Each row is a point. Each copy is the shape, with its points in the same order, stretched, turned, moved and blurred by noise. Say if it was mirrored as well.
In the rows, 128 means zero.

Shape, 8 rows:
[[132  95]
 [168  85]
 [145  88]
 [128 103]
 [129 227]
 [122 158]
 [131 109]
 [129 146]]
Copy 1:
[[109 163]
 [130 183]
 [116 177]
 [109 155]
 [165  34]
 [126  99]
 [114 151]
 [126 113]]
Copy 1 is: mirrored
Copy 2:
[[158  84]
 [201  79]
 [177  78]
 [154  90]
 [113 212]
 [128 141]
 [155  96]
 [142 134]]
Copy 2 is: only turned

Shape:
[[ 94 121 153 210]
 [147  86 163 208]
 [180 131  85 149]
 [143 161 133 187]
 [156  76  98 139]
 [115 170 166 138]
 [109 117 110  97]
 [ 87 166 113 106]
 [124  84  87  99]
 [106 212 146 117]]
Copy 1:
[[ 87 196 106 140]
 [ 58 147 135 136]
 [118  88 110 100]
 [ 99 167  90  91]
 [103  82 153 145]
 [129 189 132  84]
 [147 131 158 133]
 [163 172 126 115]
 [139 100 166 151]
 [166 198 109  65]]
Copy 1 is: mirrored
Copy 2:
[[175 201 106 143]
 [214 166 151 170]
 [163  85 133  96]
 [183 146 127  86]
 [150 108 128 177]
 [114 186 146 106]
 [ 79 148 115 163]
 [ 64 164  99 105]
 [ 83 109 114 184]
 [ 78 180 128  51]]
Copy 2 is: only turned
Copy 3:
[[144 140 180 190]
 [166 137 210 156]
 [179 104 119 133]
 [138  92 160 174]
 [181 160 123 108]
 [ 78 111 147 154]
 [120 172  93 114]
 [ 93 143  87 146]
 [159 189  85  98]
 [ 63  91 114 156]]
Copy 3 is: mirrored

Shape:
[[ 93 171 152 126 159 162]
 [118 157 149 173 147 166]
 [132 110 112 113 137 108]
 [170 106 107 128 117  99]
 [105 142 181 122 146 173]
 [111 157 147 161 120 176]
 [ 98 119 158 130 106 154]
 [137 134 162 108 132 183]
 [ 85  84 136 151 135 136]
 [163 125 142 167 101  44]
 [150  84 153 151 123  93]
 [149  93 130 198 153  62]]
Copy 1, 12 rows:
[[114 192 199 163 118 141]
 [152 176 209 146  77  89]
 [134 111 103 148 137 103]
 [175 113  68 133 113  85]
 [144 142 198 143  75 165]
 [167 180 202 114  91 111]
 [132 119 170  88  97 133]
 [192 136 174 126 105 172]
 [103  73 181 128  98  87]
 [122 159  28 130  44  51]
 [150  85  94 144  51  82]
 [128 107  94 179  45  17]]
Copy 1 is: mirrored
Copy 2, 12 rows:
[[153 119  91 179 141 162]
 [172  90 143 169 127 151]
 [117 140 145 123 148 114]
 [127 141 160 105 127  97]
 [156 144 123 172 126 186]
 [148  92 132 170 111 157]
 [112 139 154 165 109 160]
 [136 145 126 133 102 187]
 [ 99 127 180 170 166 160]
 [164 152 201 150 123  45]
 [129 162 207 144 136 122]
 [155 121 223 156 176  80]]
Copy 2 is: only turned
Copy 3:
[[129 189 164 151  73 156]
 [ 84 188 173 159 125 148]
 [148 114 119 107 149 150]
 [135  75 134 120 177 134]
 [ 98 159 176 143  57 180]
 [ 68 174 184 145 115 134]
 [ 81 128 156  95  81 146]
 [111 133 208 137  83 174]
 [ 80 140 118  77 127 177]
 [ 96  49  77 155 169 110]
 [ 96  68 119 125 158 178]
 [ 88  90  67 135 219 165]]
Copy 3 is: mirrored

Shape:
[[111 132 140 189 185 164 106 106 182]
 [ 67 120 158 186 111 121 160 109  94]
 [149  83  94 110 100 177  82  97 184]
 [100 114 168 187 110 150 156 137 155]
 [ 83 174 123 118  87 121 102 152 135]
 [109 179  81  76 128 166 143 165 206]
 [166 102 184  95 189 156 180 188  90]
 [120 154 164 148 108 180 177 147  97]
 [181 126 105 128 189 131 170 163  94]
 [121 134 172  83 170 171 162 119 172]
 [124 147  76 152  96  92 133 177  96]
 [109 151  90 157 160 169 166 156 200]
 [144 164 138 137 130  79  97  99 167]]
Copy 1, 13 rows:
[[116 147 144 164 160 189 109  62 171]
 [107 109 157 181  82 124  35 113 111]
 [181 151  95  31 159 137 124 120 179]
 [143 145 174 159  92 177  93 116 139]
 [ 86 154 100  91  82 170  89 108 129]
 [167 156  46  87  79 227 170 109 164]
 [170  72 161 154 145 170 177 219  76]
 [162 140 142 145  89 177 101 150  72]
 [160 121 108 177 140 105 184 186 109]
 [175  74 124 101 109 219 156 112 132]
 [100 177 100 153  87  83 115 180 121]
 [157 177  99 169  97 207 147 107 192]
 [ 73 144 127 106 107 101 149  54 136]]
Copy 1 is: only turned
Copy 2:
[[148  59 156 170 126 132 102  81 131]
 [106 165 167 135 121 162 131  79 111]
 [140  76  77 114  98 147 142 114 185]
 [123 150 167 144 104 126 130  81 151]
 [124 167 126 135 151 169 101 171 157]
 [132 134  83 159 188 133  90 147 208]
 [ 96 141  86 192 129  49 207 135 122]
 [115 189 131 192 115 139 159 118 149]
 [ 89 142  52 178 137  65 126 116 107]
 [157 109 112 176 171 115 176 110 152]
 [ 78 187  81 120 126 126  73 149 136]
 [120 118 122 165 152 110  74  80 183]
 [187 120 105 128 146 134  81 127  99]]
Copy 2 is: only turned

Shape:
[[113 118  89 171 178 138 143  87 121 125  86 113]
 [141  87 168 140 101 174 151 135 110 115 153  94]
 [109 179 147 122 120  76 125 110 118 121 131 114]
 [116 127 116 169 144 120  76  71 144 119 106 158]
 [146 104 113 152  74 150 179 163  91 172 149 133]
 [181 118 146 111 141 163 165 143  84 128 108 149]
 [130 133 115 187 174 144 114 120 180 117 122 160]
 [149  84 181 123 122 175 193 119  91 190 101 128]
 [137  74 113 165 154 116 131  87 184 125 113 175]
 [155 156 141  87 137  55 121 114 106 129 174  76]
 [ 95 175 161 106 160  80 144 117  82 109 151 126]
 [117 107  95 126 145 156  86  82 157 116 102 174]
 [133  73 149 127 113 134 153 164  72 150 124 114]
 [122 167 191  94 120  50 140 127 101  93 108 107]
 [ 94 153 153  73 154  50 114 154 122  99 125 102]
 [ 85 129  67 160 149 176 126  80 210 150 144 152]
 [112 119 136 163 172 149 108 114 126 173 137 150]
 [118 206 152 102 138  78 106 146 128 152 117  70]]
Copy 1 (18 x 12):
[[107 187  74 166 120  87  83 128 149 128 137  60]
 [124 132 101  66 179 188 152 102 126 126 167 105]
 [147 148 160 132  75 171 141 114 119 154 138  97]
 [110 200  95 156 121 146  93 154 193 104 133  76]
 [154 100  90  86 179 175 134 154  76 154 169 152]
 [110 155  81 146 188 148 191 123  57 125 141 126]
 [105 163  64 192 156 110 125 145 182 158 111  74]
 [150 169  30  81 184 186 137 121  46 130  86 108]
 [165 166   7 187 124 134 129 163 175 101 111  73]
 [208 131 183 154 127 157 185 117 110 125 161  92]
 [128 151 155 164 100 184 129  65 102 158 133 115]
 [106 224  66 133 133 117 116 149 176  89 125 126]
 [148 127  96 102 163 189 127 109  49  88 129 141]
 [150 121 160 139  64 209 177  81  83 106 112  93]
 [169 135 170 165  62 144 154  67  87 113  92 140]
 [120 200  50 130 136  71 103 178 226 190 130 115]
 [130 194  87 148 180 148  83 136 142 151  99 117]
 [147 132 188 117  94 137 145 119  77 165  88 103]]
Copy 1 is: only turned
Copy 2:
[[117  81  81 141 159  93 115 127 138 103 152 118]
 [137 141 174 157 148 139 111  99 157 148 170  99]
 [136 116 112 104 104 109  99  97 139 152  72 105]
 [ 99 109  83 102 116  57 145 135 175 112 136 151]
 [163 120 149 157 115 127 108 151  83 150 153 111]
 [127 103 164 133 167 129  85 145  99 152 142 136]
 [109 147  72 123 139 100 153 148 160  75 136 146]
 [134 113 177 168 149 118  73 168 105 165 154  75]
 [ 91 124 105 110 128  93 180 160 160  58 147 120]
 [152 127 155 105 131  94 128  50 116 167  64  99]
 [141 102 138 135 118 120  75  92 118 120  58 116]
 [ 76 113  91 124 125  77 169 149 164 113 133 156]
 [169  78 192 162 150 131 104 136 121 144 152 110]
 [147  84 169  89 135 151  80  88 148 153  67  88]
 [151  79 150 120 141 151 127  90 147 137  42 105]
 [ 72 172  39 154  94  82 186 144 152  88 124 120]
 [132 130 107 163 127  69 128 158 139 102 117 138]
 [164 124 110 109 134 111  98  86 131 194  39  98]]
Copy 2 is: mirrored

Shape (16 x 12):
[[138 106 128 155 102 112 107 123 114 126 118 135]
 [144 143 118 138 133 152 117 134 113 142 122 138]
 [127  93 120 133 120 122 129 116 119 113 106 160]
 [139  70 143 145 138 141 114 129 112 163 116 132]
 [131 139 164 131 118 113 154 135 136 167 136 158]
 [133 147 121 131 121 141 132 217 142 168 115 143]
 [122 101 136 108 107 110 114 114 124 121 120 120]
 [122 110 124 137 120 132 249 115 123 126 124 118]
 [142 108 117 131 148 117 129 120 128 155 122 138]
 [104 127 126 127 120 129 113 119 140 130 122 132]
 [140 125 146  98 132 111 116 143 128 142 111 117]
 [119 139 118 143 168 112 127 116 123 133 103 117]
 [137 118 129 122 133 112 107 127 184 116 117 122]
 [120 143 120 139 130 112 114 138 118 117 160 156]
 [122 142 134 142 167 123 139 136 134 117 124 123]
 [137 136 166 105 112 125 107 148 117 137 118 140]]
Copy 1, 16 rows:
[[131 123 145 127 128 118 148 105 117 157 124 121]
 [119 140 117 124 133 154 118 119 143 143 126 126]
 [162 131 145 132 132 124 162 133 140 143 118 110]
 [137 124 124 142 147 148 145 122 105 165  91 120]
 [135 151 115 161 114 129 101 136 112 148 130 114]
 [139 127 126  97 111 161  57 152 129 175 119 138]
 [149 119 129 120 112 117 136 113 112 129 109 116]
 [141 119 145 183  71 170 144 151 136 122 125 151]
 [122 136 126 134 126 139 142 133 129 147  96 118]
 [135 131 129 126 133 124 112 135 140 120 121 123]
 [141 134 122 111 108 140 109 117 122 143 100 103]
 [118 161 152 123 137 158 121 120 145 119 102 104]
 [122 104 129 123 124 104 119 136 134 134 113  86]
 [119 151 133 112 131 118 134 136 123 134 153 123]
 [113 149 147 127 126 153 119 139 141 118 133  98]
 [150 135 108 119 119 138  96 109 119 141 128 103]]
Copy 1 is: mirrored
Copy 2 (16 x 12):
[[116 141 140 119 117 100 104 134 138 100 124 125]
 [120 139 135 117 127 150 117 136 101 139 101 133]
 [107 152 148 134 147 109 103 125 143 120 139 137]
 [ 94 131 178 120 153 129 133 139 114 125 112  90]
 [135 165 157 138 132  91 169 103 106 153  91 104]
 [169 102 134 158 148 125 134 164  87 185  78 110]
 [135 142 151 121 131 104 100  97 144 103 160 108]
 [111 112 137 132 177 135 195  62 186 171 101 136]
 [104 152 143 115 147 119 117 125 130 151 107  96]
 [132 151 145 146 111 136 104 110 132 126 137 112]
 [148 143 140 124 152 109 118 111 110 127 137  94]
 [ 99 153 109 135 134 152 117 127 124 144 127 102]
 [154 176 133 143 142 119  96 118 162 118 130  94]
 [131 167 130 111 102 119 120 149 124 146 143 133]
 [123 160 116 135 143 157 143 136 128 149 131 114]
 [156 151 153 130 137 104 129 117  87 113 135 117]]
Copy 2 is: mirrored
Copy 3 (16 x 12):
[[136 119 131 139 107 133 142 144 142  87 119 149]
 [166 137 134 153 142 131 132 127 143 132 122 118]
 [109 129 114 117 130 113 127 160 161  98 115 147]
 [150  96  99 112 151 133 149 164 136 106 122 141]
 [124 153 148 128 169 166 135 156  93 127 127 147]
 [150 140 109 186 127 150  89 177  81 142 106 124]
 [112 116 115 114 125 111 118 121 130 105 127 167]
 [ 97 159 122  64 174 139 156 162 163 170  54 154]
 [149 134 108 126 145 115 139 149 141 138 137 146]
 [115 120 122 147 122 121 132 113 136 120 129 136]
 [139 130 118 130 149 101 108 133  98 131 125 160]
 [143 142 116 146 130  84 163 119 135 145 113 130]
 [111 106 142 160 114  93 123 141 134 139 132 156]
 [126 151 142 131  98 129 130 124 124 115 138 117]
 [131 141 142 136 126  93 151 133 120 147 103 116]
 [134 131 140 136 151 132 102 133  89 102 125 144]]
Copy 3 is: only turned
Copy 4 (16 x 12):
[[126 131 166 144 123  92 135 128  97 126 108 122]
 [134 109 123 137 127 141 141 140 131 112 102 113]
 [113 128 129 143 142 108 163 109  97 136 105 146]
 [133 108 110 122 142 117  98 119  86 103  90 106]
 [ 98 124 146  97 152 108 122 148 159 163  94 115]
 [ 62 140 106 151 112 141 111 189 132 115  71  88]
 [108 116 149 128 116  90 118  94 134 121 105 155]
 [ 58 134 139  90  86 180 171  83 122 198 118  76]
 [126 133 104 130 149 110 134 108 138 120 101 104]
 [119 137 144 134 136 121 116 117 143 125 115 151]
 [ 91 105 120 121 121  89 111 115 153 102 102 127]
 [114 146 116 116 154 127 142 103 141  86 141 110]
 [ 99 117 117 165 148  77 110 106 160 124 154 116]
 [138 156 129 117 118 112 140 162 149 144 126 139]
 [106 141 106 110 135 135 138 129 150 110 163 111]
 [ 95  91 142 113 128  90 113 145 146 115  96 150]]
Copy 4 is: only turned

Shape:
[[ 90  99 128 143 122  93 164 107 205 142 106 126]
 [146 159  94 164 109  69  77 153 195  98 149 122]
 [ 98 142 160 142 172 108 129 107 134 118 107 135]
 [134 107 124 138 140 116 129 110  65 148 111  84]
 [ 93 201 136 146 118 146 111  97 135 104 150 141]
 [150  92 144 121 179 135 125 152 149 149 153 141]
 [142 142 136 103 120 182  91  76 159 128  91 169]
 [102 142 159  81 122 144 104 150 189 135 171 105]
 [121 115 197 159 146 129 138 120 192 110  81 109]
 [153 136 124 127 138 151 114 104 110 101 153 147]
 [149 129 144 117 138  85 131  95 170  68 162 113]
 [ 87 145 106 138  92  93 161 127 137  64 197 143]
 [161 162 125 134 101 131 121  79 158 154 153 113]
 [183 177 129 137 103 104 121 136  87 160 139  90]
 [151 130 161  85 100 132 181 119 109 109  92 114]
 [169 193 129  98  98 132 163 119 128 124  81 161]
 [153 153 226  66  71 125 117 131 192 121 122 155]]
Copy 1, 17 rows:
[[ 84 121 169 125 210 141 108 139 179 128 115  80]
 [137 125 141 120 150 164  74 180 194 103 205 170]
 [130  98 150 134 154 135  88 142 119 116 125  66]
 [142 104 123 116 134 121 133 153 102  52  83 102]
 [139 154 166 139 109  93  82 172 126 157 186 124]
 [190  95 107 113 165 151 167 141 123  98 124  99]
 [131 177 114 123  95 157 154 152 147 119 201  56]
 [149 135 134  88 144 135 159 176 136 189 143 147]
 [121 106 153 162 151 206 140 165 157 135 107  42]
 [153 126 119 145 100 121 145 149 114 100 187 117]
 [ 90  84 145 158 140 147 123 161 125 129 194 123]
 [ 96 104 179 159 134  66  88 130 149 165 185 191]
 [132 154 159 114 138 120 146 199 136 105 183 116]
 [170 129 165  94 108 137 135 186 114  57 148 158]
 [ 95 122 173 136 102 169 169 124 117 104 139 118]
 [119 164 190 119 101 176 123 125 139  86 211 127]
 [113 111 168 109  72 185 204 155 170 186 187  92]]
Copy 1 is: only turned
Copy 2, 17 rows:
[[140 130 178 141  88 135 164 163 155 113  64 131]
 [109 162 190 119  78 128  45 116 159 190 119 141]
 [102 103 165 142 156 143 150  96 152 117  94 139]
 [101 137 112 167 148 141 132  86 113  84 145 106]
 [143 121 104 112 136 172 146  71 202 182 119 102]
 [146 107 139 135 125 130 103 133 123  91 180 184]
 [160  90 110 115 124  66 160 106 195 167 130  89]
 [189  96  94  66 140 150  86 158 166 128  93 142]
 [127 108 201  90  92 119 146 100 153  62  66 141]
 [108 113  94 124 108 130 137  93 156 166 196 131]
 [ 57 103 143 103  79 144 119 150 156 147 145 137]
 [106 145 100 123  74 211 137 138 142 219 158 142]
 [143 117 132 112 129 138 120 123 183 145 153  62]
 [110 153 158 104 169 147  88 100 129 140 163  73]
 [ 98 127 139  64 128 117 168 155 113 124 121 104]
 [103 145 178  59 154  99 167 142 148 181 133  87]
 [142  59 174   7 133 102 109 149 115 154  84  64]]
Copy 2 is: only turned
Copy 3 (17 x 12):
[[169 195 149 155 161 182 131  95  91 141 102 192]
 [151 119  99 169 124 127  89 225 125 172 126 154]
 [134  97 125 108 169 124 143 118  95  92  97 174]
 [112 101 127 126  94 130 144  66 143 163  94 134]
 [130  96 118  94 127 131 101 154 178  66 112 175]
 [168 123  92 114 169 131 161 118  99 143 149 108]
 [152 100 140  84 184 148 177 118 198 121  75 132]
 [176 124 170  89 159 131  80 140 163 134 177 143]
 [181 101 148 133 163 174 175 131  93 119 131 220]
 [142 106  98 114 120  94 156 136 176 106 122 119]
 [196 132 137 151 124  49 123 160 122 109 145 172]
 [121 194 107 156  74  77  87 152 167  82 168 163]
 [193 132 114 114 119 135 116 118 166 149 104 168]
 [137  93  96  91  72 117 115 128 147 204 119 150]
 [137 146 169  81  89 100 173  93 149 167 136 164]
 [128 138 131  52 112 122 171 147 137 173  95 153]
 [175 128 147  56 176  84 144 129 179 171 174 201]]
Copy 3 is: only turned
